Each row is a point. Any point is a mix of the corners, with weights that add up to 1. It lies inside the corners' shape when no weight is negative. Is each point inside? If not, which corners have a negative weight?

Corners:
(1): [49  2]
(2): [ 16 -13]
(3): [-60  14]
Points:
[-21   7] => inside
[-25   4] => inside
[-47  10] => inside
[-12  -6] => outside (1)

Corners:
(1): [  4  42 -48 -21 -23 -28  23   1 -18]
(2): [ -1  32 -14 -60 -31  20   4  -6 -12]
(3): [  4  17 -13 -23 -42  47  26 -27   0]
(4): [ 22  46 -14   0  30 -40   1  28  32]
(5): [-11   4   7   4  -8   9  15 -57 -11]
(6): [-46 -10 -17  36  17 -11   2  -5  23]
(7): [-12 -12  40   5 -20  -1  23 -16  17]
(8): [ -2  24  26  32  -6 -11 -14  -3  -2]
(9): [ -2 -26  -2  33  16 -13  -2  -8  10]
(10): [ 15  34 -20   0 -12 -51 -18   8  43]
Points:
[  3   9  -2   0 -28  17  15 -28  -1] => outside (2, 4, 6)
[  5  24 -13  -2 -13 -24  -3  -2  20] => inside
[ 12  25 -15   2 -17   0  34 -15 -20] => outside (2, 6, 10)
[ -8 -21  19   4 -19  28  21 -38 -22] => outside (4, 6, 10)
[  1  31 -33 -12 -17 -20  17  -3  -9] => inside
[-3 13  2 -2 -3  0  4 -8 15] => outside (1)
[ -4  11   3   2 -10   0  11 -12   3] => outside (10)
[-18  10 -12  15   1 -15   3  -4  13] => inside
[ 11  -8  17   6  -1   0   0 -11  10] => outside (1, 6)

Corners:
(1): [-15 -26 -22  16   6  -7 -25 -12  -7  31   7  -1  -7  24 -22 -13 -16 -13
  -3  23]
(2): [  5  -3 -34   8 -10  -4  35   6  -9 -11  19  16 -11   8  -6  -9  25  13
  25   1]
(3): [ 31   0 -10 -26 -33  14  30  -7 -26   5   3 -13 -16  -5  12   0  23  -1
   2  -1]
(4): [ 12  12  -1   0   6   4  22 -12   4  -2 -20   9   2  11  -7  19 -32   8
   4  21]
(5): [ -4  -2  44 -12  15  -1  28 -39 -14 -13 -16 -17  11 -17  15  -9 -20   7
  28  -7]
(6): [  4  -8 -20  -4  28  -9 -10 -19 -36  17 -12   3  13  -1 -11  -1   3   0
   8  20]
(7): [  5  -8  -3   9  -5   9  -4  -3  -2 -35  -8  13  -4   9  40   7   7  35
   1  -2]
(8): [ -3   1 -19  -8  -4 -31  -2  11  14  -9 -19  -4   1  34  -2  -4   4  -7
  10   0]
(9): [ 11   0  19   8 -19  14  -6   0 -23  -1 -13 -32   0  11 -24   5 -32   4
  17 -18]
(10): [ 13 -13  -8   8 -19  -5   2  -8 -14  17   3 -30   6   1  -1 -11  -8   6
  -9 -60]
(11): [ -9  13 -11  -9   1   6  14   1  14   6  -5  -7   7  12  29  13  -8  22
  23  -3]
(12): [ 26  -3  23  20 -12 -24  -1 -11  14  -3  13 -24  12  26  10   1  -1   7
   8  -3]
(13): [ 30   1   9  -9  19  12  24  19  -7  -6 -18 -17  -5  14  14 -10  21 -12
  10  -9]
(14): [ -1  18 -13  -2  -5  -4  11 -14   0 -11  13  20 -12   3  19  -4  -4 -12
  19   9]
(15): [-21 -11  -9 -12   3   7  11 -20 -12  -3   8  -8  30  -4  -1  16 -29  -1
   3  -4]
(16): [ -3 -20 -13 -17  24  14 -18   2   3   0  -1   9 -21  -2   3  22 -21  15
  15  -9]
(17): [  0  -4   9  -1   4  -1   3 -12 -26   8  -5  15   2  53   5   9   7  21
   1  15]
(18): [-20  16  15  -4   6  -4  15   7  -8  -8 -18  11  -3 -21 -18  24  -3  -2
  17  -2]
(19): [  9  16  -4 -21   4  48   1 -18  -4   2 -15  -6   2   4 -12  15   3  10
  -9   1]
(20): [ 30   0  27   1 -20  -7   9  11  -5 -15 -11   5  17 -10  -2 -26 -12  15
  16 -18]
(21): [-28 -21 -17  -4  -5  -2   3 -27  10   8 -11   7  16   9  15  31 -10  -4
  24 -19]
Points:
[-30   3   1   2  24   3 -16 -19  -2  -1 -25   4   9  26   0  13 -26  -9
   7  34] => outside (2, 3, 10, 12, 16, 20)
[ -4   4  -7 -12   1   8   6 -13 -11  -8  -2   7  -2   9  11  14   6  10
  16  12] => outside (1, 4, 10, 13, 20)
[ -9   1  12  -4  20   7   8  -7 -16  -1  -2 -10   0   4  13  19 -22  -1
  16  19] => outside (2, 8, 10, 19, 20, 21)
[ 19  21 -17  -6  -9  19  15  13 -24  -2  -9   7  -7  23 -14  -4  16   2
   0  33] => outside (5, 10, 12, 16, 21)
[  7  -6   6  -4   0   2   2 -11 -10   0  -8  -7   4   4   0   0  -8   1
   5  -8] => outside (2, 11)

Corners:
(1): [  7  -2   8  -2  13   7  -3   1   8  -8  -2  -4   0  25  -5  -9  -1   6
  15 -16]
(2): [  4  -7  10  11  22  12  -9   0   2  19  24  -7   8 -14  -5  -5  -1   7
  -1  -7]
(3): [ 10   2  -2 -13  30   4  -7 -20  -1  -9  47 -13 -15 -11   2   7  60  -6
  -6  -7]
(4): [  4  -5  -1  -7  -2   3  22  -6  53  -8  22   2  -6  -8  -6  -2   2  -3
  -2 -11]
(5): [  5  11   3  14  -3   1   3   1  -3   9  -7  -8   1 -10  -3  11   1  -6
  -6 -12]
(6): [-27   7 -31  14   7  -1  -8  -6  -6   5   3  -6  -5  26   5  18   8  -8
   0 -19]
(7): [  4  -7   8   1  28   3  25   9   6   1 -10  -3   4  11   1   8  -9  -1
   9  -3]
(8): [ 13 -17   7  -1  12   1  11  11  -1  -8  55 -13  -4 -15   0  33  -4 -24
  31   0]
(9): [  9   2   3   2   0  18   3  -2   6  24 -12  36   7  -6   4 -11 -15   4
  14 -15]
(10): [  3  -9   7  -9  -2  -2   3   5   2   1   0  -8   5  -6  14  16  30   7
  11 -15]
(11): [  3  -9   9  11  -2   1   3  -7 -14  -4  -6  -5   3  47  30   2  -2  19
  -9  18]
(12): [  4 -21  -9   2  -2  13  -4  -9   4   2  15   2 -24  -8   0  11  36 -15
  -9 -11]
(13): [  6   1 -32  -1   5   3  13 -21  20  21  -3  -3  11  -9  -8   0  33 -35
 -11 -18]
(14): [ -8  -5  11   0  -1  -6  10   8 -12   9  -5   0  11  -2  -9  -8  -7  -3
  -1 -13]
(15): [  2 -12 -10  17  -4  -6  12 -14  -3  -5  -3 -12   8  -6  -8   9  18   9
  18  -5]
(16): [  2 -10  15  -3   1   1  -6 -10  -7 -14  -5  -5  10 -10  21  -1 -12   7
  16  43]
(17): [ -4  -3   7  -5  -6  -4   3 -17  -7  19  -8   0 -16 -10  -6  -6  -4   2
  21  -6]
(18): [  6 -12  13   0  -6  -5  -5  -9  -3  -2  -1  -1   4   7   2  37   0   6
 -12   8]
(19): [ 14 -11  10  -7  15  -7   6 -20 -10 -13  -6  -5   6 -10  28   9  -8   1
  -1 -12]
(20): [ 13  -5  -9 -13  -1   9  18   0  10  -3   1  -6  11  -4   5  -4 -11   9
  -1   5]
(21): [-16   5  13   2  -5  21  10  -7 -10  11  15  -6  -1  -6  -8  13  -8  -5
  22 -13]
Points:
[ 14  -7  20 -10  15  -2  16   0   9 -13  18 -20   6 -20  -3  15  -4   8
  20   3] => outside (6, 9, 11, 12, 13, 14)
[ 4 -5  1 -2  4  1  5 -7  2 -2  5 -4 -1  1  4 10 10 -3  4 -4] => outside (2)
[ 3 -7  1  1  1  3  6 -4  7  2  1 -1  2 -1  2  5 -1 -3  5 -4] => outside (3)
[  4  -4  15  11   0 -13  -6  -7 -10   0  14  -2   5 -12  10  15   0  11
  14   1] => outside (1, 7, 12, 13, 20, 21)
[  5  17  -9   0  14  16   5 -18   2  19 -30   9  17 -10   6 -23  -5  12
  17 -19] => outside (4, 8, 11, 12, 14, 18)
[ 0  0 -1  1  1  5  9 -2  4 10  5  2  5 -6 -1  4  0 -1  5 -3] => outside (1, 12, 19)
[-7 -8 -5 11 -6  4 10 -1  1  8  2 -7  1  4 -6  8 -8 -4  6  9] => outside (1, 3, 9, 10, 19)

Corners:
(1): [  4 -17  -4  22  18  -8 -23  16 -23   8 -15  48   8  -3  -2 -13   1 -17
  -8 -41]
(2): [-12   1 -17   2 -19  -9 -14  -8  -2  10  -2 -17  28   4   0 -10  -7   8
 -25  -1]
(3): [ 10  11  -4   7   8  18  46  -9  38  -9 -12 -17   0 -17  -8  -1  -2 -39
   2   3]
(4): [ -9  -2   8 -10  10 -13  20   9  19  -1   7  -3 -21  -5   2  -1  -6  -2
  25   5]
(5): [  6  -8  -5  32  22 -17 -20  -5 -29  17 -13  31  12  19  20 -20 -11  11
  -1 -27]
(6): [ 15  17   1  -2 -12   7  23   5   9   9 -28  -4  -2   0  -8 -15  27 -23
  29  45]
(7): [ 19   2 -13  -1   1  13 -51   4 -30  10   8  47   3   5  -3  10   2   0
  -4 -31]
(8): [-13   4  17  -7   4  -7  35 -12  13  -1 -25  20  -8  -5  -8  -1 -13 -13
   4  -3]
(9): [-13   0   1  -9  -8   0  20  -9  28 -31   0  -8 -26 -25 -14   6   5   7
  19   4]
(10): [  0  -1  -6 -14  -9   0  38 -11   6 -20 -13 -40   1  -4  -1  14  17   2
   4   1]
(11): [-13  -2  -8 -11   2   9 -13   0 -19 -26   0 -26  30  23   2  -3 -21   4
 -14 -21]
(12): [ 23   1   4   4  12  -7 -18   4 -22  -2   2  39 -24   3 -13 -15   0  -9
  -5 -12]
(13): [ 24 -11 -15 -16  -8   0 -35  24 -10   1  -7  44  -9  12   6  -4  -9  15
  -8 -31]
(14): [ -7   1   7   5   2 -11 -31  -9 -21  -4 -14 -27  26  27  20   1  -9   1
 -26 -15]
(15): [-13   4  -9   4 -11 -11 -22  16 -27  -8  -5  -8   3   8   7   7 -20  15
  -3   4]
(16): [ -6   4  11 -17   2  -2  27   0  13   2 -20  10  13 -29   2  -2   1  13
  -4  -1]
(17): [ -6  16  11   8   1 -14  43  -1  34 -15  -5   2  -7 -13 -19  12   0  18
  11  16]
(18): [-22 -10  12   5 -12  16 -20   6 -10   5   6  -7   6  12  18  -3   5   5
 -19 -23]
(19): [-15   3 -15  14   6  15  -6  18  11  14  -5 -18 -10   6  -6   0  18  37
  -4   0]
(20): [ -8  -5 -20   4  -2   2 -12   0   1  -8   4  -7   1  23  16   0  16   7
 -19  19]
(21): [ 30 -49   9  26  17  -6 -30  -2 -26  18 -15  60  11  18  -5 -20 -21 -11
  -2 -19]
Points:
[  2   0  -5   2   2  -1   0   1  -1  -4 -10   5   3   1  -2  -1  -1   3
  -3  -4] => outside (4, 18)
[-4 -4  0 -1  1 -5 -2  4 -2 -2 -7  3  0  6  3 -4 -2  6 -2 -5] => outside (3, 7)
[  4  -4   1   4   3  -2  -6   0  -6  -6  -6  10   0   7   2  -2  -4  -7
  -1 -10] => outside (2, 16, 19)
[ -2  -2  -4   3  -2   2 -10   1  -1   5  -7  10   2   6   7  -3  -3   1
  -4  -2] => outside (1, 10, 11, 12, 17)

Corners:
(1): [  1 -19  17  26  -3   7  10  13  11  20   2 -10  -2   2 -28 -28   1 -16
 -10 -17]
(2): [ -7  23  15   8 -31  16  -5   1  -2   8   0   0  11   7 -38 -34   8   8
  -1 -16]
(3): [ -3  -7  23  29   7  18  -9  11   0  11   9 -21  27   0 -34 -39  17   6
 -41  -7]
(4): [ -1 -10  16  12  -8  32   1  13   2   0  -6 -17  25 -12 -32  -8   1  17
 -17 -20]
(5): [ 12   8 -25   5  17 -17 -11 -21 -19 -36 -18  19 -10  27   6  42 -18   2
  22   1]
(6): [  0  10 -26  -1   0  23 -50  -9  18 -27 -18   2 -30  38   0  34   5  11
  27  18]
(7): [ 11  11  11 -16 -19 -12  22  25 -22  23 -30  11  11  -4  28  -6 -31 -31
  -1  25]
(8): [ 16   3  23   2 -20  16   5   6  -8 -16  12 -39  -3  -1 -23 -26   9  14
 -18  -8]
(9): [ 23  27 -26  18  16   3 -34 -15  -6 -20 -33   7 -16  13 -16  24 -19  21
   9  18]
(10): [  5   7  12  -2   2  41   9  19  -7   9  29  -4   9  -5 -45 -36  -9  -6
 -15 -13]
(11): [ -1 -14  -4 -16 -15 -18  -3  23  15   5 -26  -2   4  -3  17 -33 -38  18
 -32  13]
(12): [-19   5  11 -17  -5  -3 -12  11  -5   8 -13  14 -17 -31  17  -8 -43  -1
 -12  19]
(13): [ 24  17  41   8  12  23  28  -7   5  20  13   1   5 -11 -23 -36  23   7
 -21 -20]
(14): [ -8  -1  -5   5   2   1  20  -4 -20   8 -22 -15   2 -28  15 -20 -24 -15
 -10  26]
(15): [ 12   8  14   9 -20   9  14  22  12  -5  11  -5   5 -14 -47 -33  18  -1
 -46  -2]
(16): [ -8   8 -13 -20 -57  -7 -20   0  -3  25  -9   0   1  10  40  13 -39 -10
 -16   7]
(17): [  6  41 -14  21  11   6  -6  15  -3 -19 -26  -4  -1  18   9  20  -9  12
  28  -5]
(18): [ -8  14 -12   3   7   4 -11  -1 -15  -1 -22 -18  -6   9 -14  14  19   1
 -14 -17]
(19): [ 11   7 -28 -16   3  -6 -60  -5  14 -37 -16  -6   6  12  12  17 -14  -7
  16   6]
(20): [  4  15  28  16  -8  45   5  15 -20  -8   4   8   4 -10 -21 -33  11  -7
 -23 -36]
(21): [  4  22   0   3  13  11  -9 -28   5 -19 -38  -4   5  31  -4  17 -34 -14
  10   6]
Points:
[  3   8  -2   3  -4   5  -7   5  -6  -2 -10  -1  -4   2  -3  -6  -7  -2
  -6   2] => outside (4, 21)
[  7  11  -8   1   5   5 -12   0  -2  -9 -16  -5   1   5  -4   8 -15   7
  -3   8] => outside (1, 2, 20)
[  3  11  -1  -1 -13   6  -7   2  -3  -5 -16  -4   0  -1   0   1 -11   4
  -6   2] => outside (1, 3, 10)
[  5   5  11   6  -3  13   1   6   1  -4  -5  -8   4   3 -14 -17  -5   0
  -8  -4] => outside (9, 16, 18)

Corners:
(1): [ 28  19  28 -15  12  29  24   7 -59 -15  24  -8  14  -2  23  11  18  -5
  26  24]
(2): [-42 -25 -13  14 -24 -10  25  17  23  -2 -12  16 -37  29   8  -7 -51 -12
 -38  24]
(3): [ 11  15  22 -38 -10   0  23   7  -3  12  -3 -26   6 -13  15  40  28 -22
   8  10]
(4): [  2  16  32 -27  10 -12  -4  13 -23 -18 -13   3  23   2  47  46  28 -11
  11  30]
(5): [-24   8  12  10  -1 -13  21 -35   0   5  12 -18  -3  44 -15 -22 -25  28
 -11   2]
(6): [  9  -5   2   4  -1  -7  11  -4   7  -2  43  15   4  16   3  33 -27  19
  16 -25]
(7): [  9  -1   6 -17  -4  -4  34   4  14  -1   6   0   2  16   7 -19 -13  57
  12 -10]
(8): [-13   0 -10  39 -10  -6  41 -39  20   7 -14  -8 -42  38  -3  -1   7   6
  -7  -3]
(9): [-15  12 -10  10 -42 -26   3 -22  24  -4  11 -10  -7   3  33 -19 -16  12
   5   3]
(10): [  1  -6  24 -17  14  13  -2  22  19 -28  26 -30  14   2  29   8  53  -5
  34  19]
(11): [-20 -14   5   4 -19 -23   0 -11  30   3   9  26 -16  23  -5 -31  -9 -20
 -27 -11]
(12): [-25   2  -5   2 -57 -16 -12  10  20  22  -3   3 -51  56 -18 -19 -32   6
  -4 -11]
(13): [-17  35   0 -50  32  28   0  12 -12  -6   8  -8   6 -31   7  14  38  10
  12  18]
(14): [  3  -8  39 -17 -37  13  -6   5 -16 -37 -24 -14  41 -38  -9  51  42  -4
   4  41]
(15): [ -8 -21   9 -40  -8 -14 -12   2 -42 -31   0 -37   3 -11  28  15  52 -28
 -17  21]
(16): [-14 -15 -60  19  -7 -31 -24  22  31  12 -12  -2  -1  26 -22 -37 -34 -30
 -29  14]
(17): [ -2  -6 -17 -18  28 -48 -21  19  54  -7  15   1 -46 -16 -27 -35 -25   4
 -40  29]
(18): [ 39   5  35 -36  37  47 -19  -3  -2  -5   8 -16  12 -33  15  30  22  -3
  24 -10]
(19): [-14 -25 -10  15  14   6 -28  32  33  38  35   1 -35 -22   6 -41 -11  15
 -50  22]
(20): [-49 -22 -17  12 -30 -56   1   1   0  41 -23  -2 -37 -10  -3 -16 -35 -22
  -3   8]
(21): [  3  26  14  18   6  10   6  37   5 -18   2 -28  16 -25  17  12   2   5
  12 -14]
Points:
[ -8  -3   7  -2 -10   1   7   2   0  -4   3  -9  -2   5  13   7   7  -2
   2   6] => outside (17)
[ -8  -2  -4  -2 -10 -12  -1   2   7   4   2  -1 -10   8   2  -4 -12  -3
 -11   4] => outside (10)
[-5  0  9 -6 -7 -4  7 -1 -2 -6  3 -9  3  6  3  2  2  6 -1 11] => inside
[ -4   3   9 -14  -7  -5  10   4   4   4   3 -10  -4   1   8  10   6  -7
  -3   8] => inside

Corners:
(1): [-17   2  30 -12 -12 -15 -18 -13  17  13 -10   1 -24  -1 -15 -12  10  -1
 -13   5]
(2): [  0  15 -10   2   0  -5  28 -22 -32  -3   2   4   8   8  -2   3  13  35
  10 -29]
(3): [ 16  18 -10 -11  16 -22  14  -5 -22  12   1   6  -2   8   5  10 -11   9
  -1   9]
(4): [  5  -7   6   0  -3 -22 -19 -16  22 -16   5   0  -7   8   2 -16 -15  18
 -16  -9]
(5): [ -9  -2  -6   3 -13  33 -25  47  27  -3  -2  15   5   0  24 -13 -20 -23
  -4  -7]
(6): [ -6  16   5 -10 -17 -10   1 -13  -4  -1  -3  -8 -12   7  23 -23   5  -1
  -5  27]
(7): [ -3  -6   4  20   4  33  10  60  39   0  -3  15  -1 -14  13 -23   1 -27
  16 -20]
(8): [ -9  23 -10  -6 -10 -17  29   7 -10   0  16   7   9  17 -11  24   1  17
   8  10]
(9): [ 13  14  26  -6  -6 -24  13   2 -40 -11   6   1  12   1   0  18  -1  35
   5  -5]
(10): [ 14  -8  -8  -5 -18  17 -13  30   1 -12   4   5   7  -2 -11 -17  -6 -26
   6   3]
(11): [ -9  -4  -8   0 -24  27  14  29  17   1   1 -13  -4   8  11 -19 -28 -31
   7 -23]
(12): [-27 -10  19   3  12 -19 -16 -11 -15   0  -3  -8  -6  -5  -1  -8   6   5
 -18  12]
(13): [-22  -5  -1  -9  -8 -45  -8  -7 -15  -2  -9 -17 -15  -9  -5  -8   5  11
   7   5]
(14): [ -4 -28   6 -19  13  33  -3  44  25  -4  24 -11 -14 -11  10 -22 -10 -15
  11 -17]
(15): [ -4  14  -7  -4  -7 -13  22 -24  -6 -14   5  12   8 -11 -19  20   3  12
  20  -5]
(16): [ 12  29 -12  24 -13  -3  26  -9 -19  -7  10   0  -4 -12  -4  10   4  23
  10   2]
(17): [ -1 -18 -27  -9  -2  39 -18  35  33  -4 -24 -18   6 -19   6 -13 -10 -12
  10 -12]
(18): [ -6  47  14   0   9 -21   4 -18 -20  11  -2  -5  -1  13  -7  -7  -2  25
  19 -17]
(19): [-19 -15  13  -2  -4 -28 -19  -3  -6   6  -5 -10 -16  20  11 -13 -12  12
  10  18]
(20): [-14 -19  -8   4  -5  18  -6  16   7 -36 -12  -6 -29   8  -3 -21  -3 -25
   8 -10]
(21): [ -9   4  11   4   9 -10  -9 -13  -3   8   6 -10 -13  11   4   2  19 -15
  10   6]
Points:
[ -8   0   4  -6  -4 -11  -4   2  -2  -2  -3  -4  -7   2   1  -8  -2   2
   3  -1] => outside (16)
[-7 -3  0 -2 -6 -7  1  4  2 -3  0 -4 -8  3  5 -5 -4  5  5 -2] => outside (10, 12, 18)
[-3  3  1  0 -3  5  2 13  7 -6  1 -1 -3  1  8 -7 -7 -2  5 -1] => outside (1, 2, 10, 13)
[ -1   3  -3   5  -1  -4   9   3 -10 -14   7   5  -3  -6  -1   2   5   6
   3   0] => outside (1, 11, 17, 18, 19)
[ -3   3   0   0  -9  14   3  14   9  -8   2   0  -2  -3   2 -10  -5  -3
   4  -9] => outside (3, 13, 19, 21)
[ -2  -2   8  -4   5  -3  -8   0   5  -5   0  -4 -10  -2  -1 -10   0  -2
   4   2] => outside (2, 5, 8, 11, 13)
[-10  13   9   3   2  -8   5   4 -14   2   1  -1  -8   8   1  -2   1   7
   8 -10] => outside (4, 6, 10, 15, 17)
